Every row gives one point. A path goes straight from each point to the next, and from the last back to the first. The post is the endless flat space through its rows: a point in 2 columns, a line in 3, a plane in 4, and so on, so that a path can go around it. Count how often the path circles the post. Going back the other way cancels.
In the rows, 128 means zero.

Post, 2 rows:
[[104 132  75]
 [133 104 169]]
Path (20 x 3):
[[ 87  68 122]
 [ 46 115 130]
 [ 68 192 122]
 [166 139 143]
 [183  87  89]
 [166 131 144]
 [136 177 166]
 [ 43 139 164]
 [ 48  75 140]
 [130  80  55]
 [166  57 129]
 [ 96 104 109]
 [109 110 196]
 [122 138 150]
 [180 151 111]
 [155 115 126]
 [138 137 170]
 [111 117 181]
 [ 51  92 144]
 [111  58 126]]
Times around: 0

Post (10 x 11):
[[156  85  30 158 117 184  91  68 128 120  62]
 [109 177 198 106 103  43  91  96  69 150  50]
 [120 126 108 199 102  52 125 159 148 100  58]
 [148 148 166  88 156 137 160 169 109 167 135]
 [125 138 155  55 105 156 109 146 136 124 163]
 [190 102  35 127 180 144 178  98 140  48 137]
 [157 116  76 115 151 147 112 182  49  83  70]
 [159 130  92 130  63 108 170 179  94 143 200]
 [149 131 182 174 107 144 139  52 105 102 128]
 [ 91 120 193  67  11 109 192 130 164 166  98]]
Path, 7 rows:
[[124 124 119 113 129  86 135 156 126 173 118]
 [125 120 109 145 109 157 156 111  78 145 110]
 [108 165  93  88 121 126 189 149 130  64  92]
 [143 170 147 167 102 133 123 150 131 150  68]
 [200 101 146  85  87 200 176 160  94 178 102]
 [216 135 153 114 121 164 142 105  74 124  72]
 [202  98  94  88 110  87 134  96 155 115 104]]
Times around: 1

Post, 17 rows:
[[120 112 193 134 196 103  45 191  90 160 196 154 178 163  57 113  96 160]
 [159 138  90  72  70  35 133 156 172 133 132 139 163  93 202 189  43  42]
 [105 141 168 124 149 121 137 108 117 166  60 143 126  72 147 222  82  97]
 [137 108 139 129 144 172 125 172 110 141  54 176  72  72 110  91  92 129]
 [118 131 153 149 101 127 142 153 114 166 147  91  46  49 184 149 142 106]
 [162 104  72  92  97  90 226 120 133 191  84  94  85  59 119 104 200 145]
 [136 123 163 190 162 159 175 102  99  96 182 143  80 156  38  99 113  34]
 [187 128  41  51 133 120  91  95 194 177 122 164  73  50  81 201 163 114]
 [147 116 138 206 188  45 141 158 188 192 148  90  67 164 118 201  64 119]
 [117 123 119 110 179  50  98 126  94 127  41  99  78  65 175 159 104  60]
 [147 123  80  94 125 142 108 138  80 165 119  95 121 122 191 164 146 162]
 [161  98 121 191 146 120 134  97 161 171 135 179 184 130 102 113 154  37]
 [131 114 166 207 127  77 113 161 166  80 201 102 159 146 134 145 137 164]
 [164 105  98 168 158 119  83 146  46 163 138 159 166  91  20 110  62 124]
 [147 123 172 109  76 114  94  72 112 141  83 103 130  92 166  59 139 164]
 [141 104  86 134 215 110 105 157 143 163 124  24 144 101  37  98  76  91]
 [169 101  95 168 166  95 240  84 149 165 200 107 155  90 189  91 149 140]]
Path, 10 rows:
[[152 103 165 127 215  90  78 112  85 183 154  82  51  65 110 150 141  91]
 [140  76 113 196 161  97 123 130 127 169 155 166 114  55 143 154 151 100]
 [109 121 124 162 118 139 156 180 165 156 138 166  90  66 118 213 160 135]
 [139 138 117 116 101  92 163 112 160 183 124 140 134 147 134 125 126  98]
 [170 128 108 163 161  88  86 131 147 193  94 131  83 112 124 116 176  89]
 [212 113 119 163 148  87 102 164 143 117 150 101 140  68  98  93 135 109]
 [191 107  80 122 124  75  73 135 138 118 122 128 107  67 110 156  95 101]
 [146  95 142 165 132 123 142 113  93 144 136 146 138 135 152 151  86 154]
 [109  56 122 139 174 111 118 158 142 128 141 105 149  96 143  77 106 129]
 [152  60 137 166 140 129 114 109 105  92 145 163 160  87 105 122  56  76]]
Times around: 1

Post:
[[140  67 112 186 127 103 173 132  49 141  99 127 119 169  99  84 231 123]
 [100 120  84  80 118 150 183  93 136 129 182  82 145 111  99 124  62 130]
 [136 102 159  56 115 163 124 116 203 129 148 149 128  97 105  82 109 175]
 [170  76 153 185 171  93 172  97 126 136 120 126   7 148 153 110 186 128]
 [140 140  96 114 116 144 138  50 161 158 146 149 165 112 116 185  92 222]
 [ 30 113 247 173 199  90 122 118 142 159 153  42 161 136 140  75  92 112]
 [182  89  59 128 206  69 131  85 126 137 139 182  72 124 117  70 183 139]
 [121  96 151  62 111 140 109  67  94  77 153  81 173 109 126 126  47 170]
 [125 144 118  88 156 184 116  59 204 129  83 150 140 142  78 134  71 139]
 [108 144 118 138  60  98 136  85 180  80 118 106 181  65 173 128  52 146]
 [185  93  87 191 154 105 121  81 104 176 138 113  53 164 178  17 182 131]
 [174 129  64 206 198 108 149 156 103  98 170 127  52 208 148  64 197 131]
 [136 114 155  69 138 179 159  86 161 130 105 137 206  80 172 154  80 156]
 [112 135  98  67 130 139  96 140 151 157  81 124 113  83 141 152  87 182]
 [ 14 102 178 143 158 128 113  87 123 138 152  56 146 155 161 149 185  80]
 [177 124 114  59 146 119 129  82 205 127 121  39 161 103 106 120  80 190]
 [182 102 119  51 111 105 124 109 179 158 131 146 137 162 125 117  79 144]]
Path, 15 rows:
[[191 152 170 120 113 139 120  64 198 168 143 112  75 166 115 110  40 194]
 [125 144 128 108 133 136 154 181 179 133 132  80 112 129  61 118  89 163]
 [178  72 109 101 134 173 112  12 228 132 117 137 127 107  81 136  56 149]
 [181  75  86  68 159  65 107  64 185 159 131  64  61 120 119  96 103 172]
 [129 133  75 108 109 167 151 136 131 113 186 145 157 141 125  66 141 183]
 [129 132 132  73 162 135 106  97 123 107 114  48  91 142 104 140 119 187]
 [154 127 113 135 182  93 191  47 133 158 197 131 110  64  93 168 117 148]
 [114 115 135 119 108 116  94 107  93 178  93 117  99  86  83 157 110 149]
 [144 112 159 127 181 107 148 116 161 219 119  96 107 193 109 166 216 157]
 [ 93 135 133 127  91  72 168  85 108  94 119  87 142 114 118 119  99 197]
 [ 80  89 109  46 111 165 104 110 127  84 157 122 122  82 165 153 143 186]
 [ 88  87  67  95 117 153 139 104 127 140 116 111 111  96 162 114 111  78]
 [168  67 153 128 183  94 132 132 135 179 146 110  96 155  82  95  66  86]
 [122  84 120  79 108  73 147 118 117 161 153  37  77  71  88 129 180 143]
 [142 119 130 105 188  98 172  79 125 138 106 146 143 134 117 158 113 134]]
Times around: 0
